Every row gives one point. The ring and each string are closed loops that go straight from each point to the next, and from the last back to the first. Before rounding, they use only three directions, however many columns there are. Count how often each string passes through the ring. Passing back the other way cancels.

Ring (8 x 4):
[[ 1.2  4.0 -3.8 -2.5]
 [-2.5  4.7 -2.5 -0.6]
 [-3.3  3.2  0.4  1.5]
 [-1.7  0.2  3.5  2.4]
 [ 0.5 -2.3  4.7  1.1]
 [ 2.9 -3.2  3.7 -1.2]
 [ 4.9 -1.3  0.3 -2.9]
 [ 4.2  1.5 -2.4 -3.1]]
String (19 x 4):
[[ 2.2 -1.2  2.3 -0.4]
 [ 0.7 -1.7  2.0 -2.6]
 [ 1.0 -3.3  2.5 -4.6]
 [ 6.5 -4.4  2.8 -3.2]
 [ 7.5 -3.1  2.2 -1.3]
 [ 5.3 -1.1  1.5  0.0]
 [ 0.9 -1.1  1.6 -2.3]
 [-0.7 -2.7  2.8 -3.8]
 [ 2.2 -5.7  6.6 -0.9]
 [ 3.5 -4.1  6.6  3.0]
 [ 3.2 -1.5  4.7  4.0]
 [ 1.5  0.5  1.6  1.1]
 [ 1.8  0.3  3.0  3.5]
 [ 0.6 -0.4  5.6  6.5]
 [-2.4 -1.3  6.2  4.4]
 [-3.5 -1.3  4.0 -0.4]
 [-0.3 -0.4  2.3 -0.1]
 [ 2.3 -1.3  3.6  2.0]
 [ 3.6 -2.3  4.1  1.7]]
Times through: 1

Ring (9 x 6):
[[ 4.4  3.3  3.5  2.7 -0.8 -5.0]
 [ 4.0  4.6  3.6  3.6 -0.4 -6.6]
 [ 2.0  5.0  2.3  2.9 -0.2 -6.5]
 [-0.5  3.8  0.6  0.6 -0.6 -4.4]
 [-2.3  1.8 -0.4 -2.4 -1.2 -1.5]
 [-2.6 -0.7 -0.7 -5.0 -2.1  1.6]
 [-1.6 -1.4 -0.5 -5.1 -2.3  2.3]
 [ 1.4 -1.0  0.7 -2.7 -2.1  1.2]
 [ 3.6  1.0  2.3  0.3 -1.5 -1.9]]
String (17 x 6):
[[-0.5 -3.3 -3.3 -4.6 -2.4  5.3]
 [ 1.2 -1.3 -2.6 -1.6 -1.7  2.6]
 [ 3.2 -2.3 -0.7 -1.9 -2.2  3.0]
 [ 3.8  1.1  4.4 -0.6 -1.8 -2.5]
 [ 3.1  2.5  4.4  0.3 -1.3 -4.2]
 [ 2.9  1.9  0.5  1.4 -1.0 -2.3]
 [ 4.5  3.3  0.9  4.0 -0.4 -4.3]
 [ 5.0  6.6  5.1  5.7  0.1 -9.5]
 [ 2.8  6.4  5.4  3.5 -0.1 -9.2]
 [ 1.1  4.3  3.3  1.0 -0.7 -5.9]
 [-0.4  5.9  3.3  1.4 -0.2 -7.7]
 [-1.6  3.3 -1.7  0.2 -0.5 -3.0]
 [-1.4  1.1 -3.2 -1.0 -1.0  0.1]
 [-5.0  0.4 -2.3 -5.1 -1.6  0.9]
 [-4.2  0.3  1.6 -6.6 -2.2 -0.1]
 [-2.9  0.1  2.7 -6.3 -2.3 -0.3]
 [-3.1 -3.0 -0.3 -8.0 -3.0  4.3]]
Times through: 1
String (23 x 6):
[[ 5.9  1.7  1.6  3.2 -1.0 -2.7]
 [ 2.4  1.5 -0.3  1.1 -1.0 -1.6]
 [ 4.4  3.2  1.5  3.6 -0.5 -4.3]
 [ 3.4  2.9  0.2  3.1 -0.5 -3.5]
 [ 1.5  3.0  2.6  0.4 -1.0 -4.1]
 [ 1.9  5.0  5.1  1.5 -0.7 -7.3]
 [ 2.3  7.3  4.4  4.4  0.3 -9.9]
 [ 1.0  5.9  0.0  4.3  0.4 -6.9]
 [-0.8  5.9  2.2  1.6 -0.1 -7.4]
 [-1.6  3.4 -1.9  0.5 -0.4 -3.1]
 [-1.0  1.8 -1.7 -0.7 -1.0 -1.2]
 [-0.6  1.5 -0.4 -1.4 -1.2 -1.3]
 [-1.4  2.2  3.2 -3.1 -1.6 -3.2]
 [-2.7  1.1  2.1 -4.8 -1.9 -1.4]
 [-0.2  1.5  1.7 -2.2 -1.5 -1.9]
 [ 0.3  1.3  1.0 -1.5 -1.4 -1.5]
 [-1.6 -0.6  1.8 -5.4 -2.3  0.7]
 [-1.2 -2.1  0.8 -6.1 -2.7  2.7]
 [ 0.3 -3.6 -2.5 -4.7 -2.6  5.5]
 [ 1.3 -0.9 -1.0 -1.8 -1.8  1.6]
 [ 1.5  0.6  0.9 -1.1 -1.6 -0.8]
 [ 1.6  1.2  1.1 -0.6 -1.4 -1.6]
 [ 3.9  0.5  0.0  1.2 -1.3 -0.6]]
Times through: 2

Ring (10 x 9):
[[ 0.3 -0.3 -0.9 -3.8 -0.6 -3.9 -1.2  5.4  2.0]
 [ 2.2 -1.4 -1.4 -3.5 -1.4 -5.8 -0.2  7.3  1.9]
 [ 3.0 -2.2 -1.8 -2.7 -1.9 -5.9  0.0  8.1  1.1]
 [ 2.7 -2.1 -2.3 -1.6 -1.7 -4.1 -0.1  6.8 -0.3]
 [ 1.2 -0.2 -2.9 -1.2 -0.2 -1.0 -0.6  2.3 -1.3]
 [-0.2  1.4 -3.1 -1.2  0.9  1.1 -1.2 -0.8 -1.5]
 [-2.6  2.7 -2.4 -1.5  1.8  3.6 -2.4 -3.0 -1.6]
 [-4.0  2.2 -1.1 -2.0  1.6  4.1 -3.3 -1.7 -1.1]
 [-3.7  1.3 -0.2 -2.7  0.9  2.3 -3.3  1.0 -0.1]
 [-2.1  0.6 -0.3 -3.4  0.2 -0.7 -2.4  3.3  1.1]]
String (29 x 9):
[[ 3.5 -1.2 -1.7 -4.4 -1.5 -8.2  0.6  8.0  3.2]
 [ 3.4 -0.1 -2.6 -4.1 -0.7 -7.2  0.7  5.4  2.7]
 [ 3.4 -0.2 -2.7 -3.7 -0.8 -6.5  0.7  5.2  2.1]
 [ 4.7 -2.0 -2.7 -3.1 -1.9 -7.9  1.1  8.1  1.8]
 [ 4.9 -4.8 -1.8 -1.4 -3.5 -7.2  0.6 12.0  0.0]
 [ 3.4 -4.4 -1.7 -0.6 -3.1 -4.5 -0.2 10.4 -1.3]
 [ 3.3 -1.6 -3.2 -1.0 -1.3 -3.4  0.3  5.1 -1.1]
 [ 2.4  1.8 -4.4 -2.1  0.8 -2.3  0.4 -0.8 -0.2]
 [ 0.7  1.8 -3.3 -2.4  0.9 -1.1 -0.5 -0.5 -0.1]
 [-0.7 -0.2 -1.6 -1.5 -0.2  0.3 -1.8  2.9 -1.1]
 [-1.5  0.2 -2.0 -0.5  0.3  2.7 -2.2  0.9 -2.5]
 [-1.5  3.0 -3.6 -1.0  2.0  3.6 -1.7 -4.4 -2.2]
 [-1.1  4.5 -4.4 -1.7  2.9  3.0 -1.1 -6.6 -1.4]
 [-0.5  3.8 -4.0 -2.3  2.3  1.2 -0.8 -4.6 -0.5]
 [-0.7  1.0 -2.2 -1.8  0.6  0.5 -1.5  0.7 -0.8]
 [-1.1 -0.1 -1.8 -0.9  0.0  1.6 -2.0  1.9 -1.9]
 [ 0.0  0.4 -2.9 -0.6  0.3  1.4 -1.3  0.5 -2.2]
 [ 2.2  1.2 -4.5 -0.9  0.5 -0.8  0.2 -0.6 -1.6]
 [ 2.1  0.6 -3.5 -1.9  0.1 -2.4  0.0  1.5 -0.3]
 [ 1.6 -0.1 -2.7 -2.1 -0.4 -2.7 -0.4  3.2  0.0]
 [ 1.1  0.1 -2.4 -2.5 -0.2 -2.6 -0.6  3.1  0.3]
 [ 4.5 -1.3 -3.1 -3.0 -1.4 -7.2  1.1  6.5  1.5]
 [ 5.2 -2.3 -2.5 -3.5 -2.3 -9.1  1.4  9.2  2.3]
 [ 4.0 -2.7 -1.6 -3.5 -2.4 -8.3  0.6 10.0  2.3]
 [ 3.4 -0.3 -2.3 -4.3 -0.9 -7.5  0.7  6.0  3.0]
 [ 1.5  0.1 -2.0 -3.5 -0.4 -4.4 -0.4  4.3  1.7]
 [-0.2 -0.8 -1.1 -2.3 -0.7 -1.6 -1.6  4.9  0.1]
 [ 0.3 -2.4 -0.2 -2.5 -1.7 -3.1 -1.6  8.3  0.6]
 [ 2.0 -2.1 -0.7 -3.7 -1.8 -6.3 -0.5  8.9  2.2]]
Times through: 3
